Each row is a point. Each copy is the shape, with its points in the same order, stretched, turned, moved and blurred by noise. Is it also mirrored, or only turned?
In the rows, 128 means zero.

Shape, 9 rows:
[[148  98  81]
 [ 68  79 117]
 [133 131 142]
 [ 87 120 134]
 [163 166 144]
 [105 122 129]
 [ 66 127 114]
 [143  92  75]
 [127 110 135]]
Copy 1 (9 x 3):
[[114  88  72]
 [ 48  76 110]
 [123 110 132]
 [ 77 106 136]
 [161 134 131]
 [ 85 105 126]
 [ 58 124 123]
 [112  86  52]
 [108  95 126]]
Copy 1 is: only turned
Copy 2, 9 rows:
[[153  85  95]
 [ 93  65 151]
 [146 130 147]
 [107 110 158]
 [164 165 142]
 [116 110 144]
 [ 81 109 144]
 [149  80  89]
 [146 102 149]]
Copy 2 is: only turned
Copy 3:
[[141 113  85]
 [ 59 148  91]
 [128 137 140]
 [ 83 142 129]
 [166 120 167]
 [ 95 132 127]
 [ 61 116 127]
 [130 107  69]
 [122 149 124]]
Copy 3 is: mirrored

Shape (11 x 6):
[[ 91 154 139 150  91  80]
 [156 136  57 147 138 193]
 [105 156  94 145  85  89]
 [131 134 150 137  83  91]
 [111 114 100 137 199 119]
 [103 112  80 143  98 104]
 [121 150 151  62 162 141]
 [113 152 153 103 124 172]
 [ 96 113 126 147 115 124]
 [150 134 135 162  93 100]
 [ 95 131  93 128  83 109]]
Copy 1, 11 rows:
[[145 213 101 148 119 136]
 [128  73 124 108  70 105]
 [140 191  74 137 100 123]
 [182 183 104 139 125 151]
 [105 120 126 123 170  82]
 [127 146  60 131 119 128]
 [149 162 162  53 156 118]
 [142 154 157  84 115 159]
 [123 155 108 133 131 151]
 [181 160 106 162 115 136]
 [128 169  74 121 103 147]]
Copy 1 is: mirrored
Copy 2:
[[ 62 127 121 113  85  97]
 [161 190  94 172 152 176]
 [ 84 151  81 122  89 103]
 [109 123 128 112  68 106]
 [108 105 106 147 196 144]
 [114 149  85 133 125  83]
 [121 134 147  58 154 177]
 [117 170 170  97 128 164]
 [102 140 140 135 130  98]
 [115 118 117 146  69 120]
 [103 165  99 111 108  91]]
Copy 2 is: mirrored
Copy 3:
[[ 81 170 133 154 100  90]
 [159 132  42 150 132 190]
 [ 89 181  76 147  99  99]
 [112 142 125 143  80  95]
 [144 135 104 139 208 117]
 [ 85 129  67 138 126 108]
 [139 153 155  78 153 152]
 [122 145 141 117 120 179]
 [ 87 132 118 155 134 119]
 [137 143 108 167  83  97]
 [ 77 147  81 136 108 121]]
Copy 3 is: only turned

Shape:
[[158 120  75 110 176 134  92 155]
 [145 163  80 122 121 144 149 103]
 [130  98 154  71  94 147 177 116]
 [ 82 160 102  74 102 112 175 112]
 [151 117 145 116 118  99 156  90]
 [ 74 102 145 153 115 123  81 119]
 [134 145 138 141 174 130 139  97]
 [ 99 173 164  94 101  98 113 131]
 [159  89 128  89 115 159 167 157]
 [110 171 150 117 180  76 140 133]
 [143 177 116 124 176  90  82 141]
 [152 181 162  86 102 114 171 148]
 [162 135 105 155 126 119 136 176]
 [ 87 101  74 134  99 149  94  98]]
Copy 1 (14 x 8):
[[145 158  69 116 160  98 119 148]
 [165 164  92 120 107 148 168  95]
 [160 105 130  54 121 167 179 116]
 [105 170 123  64  94 148 203 100]
 [154 102 149  95 107 103 181 107]
 [100  82 153 119 138 137  95 115]
 [148 139 146 137 151 120 156 102]
 [109 163 172  69  90 127 122 122]
 [189 105 106  65 134 155 163 169]
 [111 174 169 105 129  84 166 128]
 [127 183 131 123 133  73 104 124]
 [164 177 162  68  78 144 163 149]
 [154 148 115 149 106 123 133 179]
 [110  99  74 124 131 161 112  87]]
Copy 1 is: only turned
Copy 2 (14 x 8):
[[124 100  77  88 162 137 121 175]
 [143 160  79 117 127 173 149 101]
 [135 111 174  99  72 158 137  89]
 [ 84 164 116 100  71 148 161  77]
 [155 132 151 136 108 121 149  91]
 [ 96 120 134 180 109 104  73 142]
 [132 158 141 134 165 142 140 128]
 [112 190 127 113  85 101  89 120]
 [148  92 147  92  85 165 148 143]
 [102 184 137 114 147  82 150 148]
 [131 176  85 106 165  96 100 163]
 [155 188 144  84  71 136 152 117]
 [158 138  83 127 103 132 150 182]
 [ 93 102  74 158 122 159  91 108]]
Copy 2 is: only turned
Copy 3:
[[176 105  85 103 169 114  98 164]
 [160 157  80 116 132 131 143  97]
 [118  96 168  88 133 151 188  89]
 [ 77 172 109  77 100 127 162 105]
 [133 102 148 124 125  97 148  74]
 [ 75  72 108 151 113 148  88 112]
 [131 140 129 154 167 113 115 110]
 [ 96 136 155 129  68 123  98 123]
 [155  88 139  96 147 156 198 131]
 [115 156 147 134 141  71 112 158]
 [157 141 112 137 131  80  61 166]
 [149 147 170 113  83 116 165 130]
 [157 105  94 151 121 114 153 167]
 [ 91  94  50 102 124 157  99  93]]
Copy 3 is: only turned
Copy 4, 14 rows:
[[165 140  96 104 192 125 112 169]
 [114 160  81  88 147 154 158 119]
 [153 120 141  34  78 135 167 117]
 [ 90 172  98  41 101  98 155 125]
 [135 112 119  93 123 113 172  88]
 [ 85  80 134 122 124 112  79 138]
 [123 152 140 115 162 131 132  91]
 [ 75 120 142  89 119  86 168 152]
 [190 134 129  72 102 149 152 146]
 [102 161 147 119 155  63 153 121]
 [111 140 116 129 207  95 151 160]
 [122 154 145  87 103 114 219 146]
 [159 142 102 153 134 132 151 162]
 [ 97 108  70  80 131 146  78 138]]
Copy 4 is: mirrored

Shape (12 x 9):
[[102 101 124  88 146  99 122  98 178]
 [ 90 146 185 138 113 107 140 125 159]
 [114 194 117 189  92 159 109 134 133]
 [169  96 117 129 133 112 148 101 178]
 [155  88 152 126 157 110  89 130 141]
 [141  84 129 135 158 114 144  89 113]
 [ 64 140 105 194  63 150 171 166 119]
 [124 166 194 117  95 104 128 102 161]
 [139  61 179 121 177 139 109  67 181]
 [114 177 126 166 133 166 163 171 130]
 [131 143 137 124  96 181 130 139 118]
 [120 112 139 118 161 123 128  82 133]]
Copy 1, 12 rows:
[[126  84 119  95 166 106 119 110 191]
 [ 89 140 161 136 120 106 139 119 181]
 [123 190 137 140  86 169  79 129 138]
 [180 102 130 142 142 116 140 119 159]
 [150  70 150 128 141  82 105 159 143]
 [137  72 135 132 151 107 124  98 108]
 [ 75 155  85 157  41 173 142 134 135]
 [128 153 182 119 111  87 134  99 184]
 [146  37 183 133 187 121 128 107 177]
 [105 174 136 122 106 176 154 154 123]
 [139 132 162  95  68 159 128 129 126]
 [127  94 141 102 154 124 116  98 133]]
Copy 1 is: only turned
Copy 2, 12 rows:
[[ 72 139  86 106 128  95 169 151 147]
 [ 81 160 169 141 109 103 154 164 145]
 [107 185 159 187  97 128  77 110 118]
 [132 108 100 127  98 123 185 111 147]
 [142 112 111 113 148 122 140 179 144]
 [120 114 105 117 142 141 179 137  94]
 [ 38 113 187 200  98 152  90  75  97]
 [110 183 171 123  78  94 156 166 148]
 [116 146  86 104 137 170 204 191 151]
 [104 149 182 165 149 135 113  77 140]
 [103 147 170 114 118 158 101 107 127]
 [108 147 109 112 147 121 170 146 112]]
Copy 2 is: mirrored
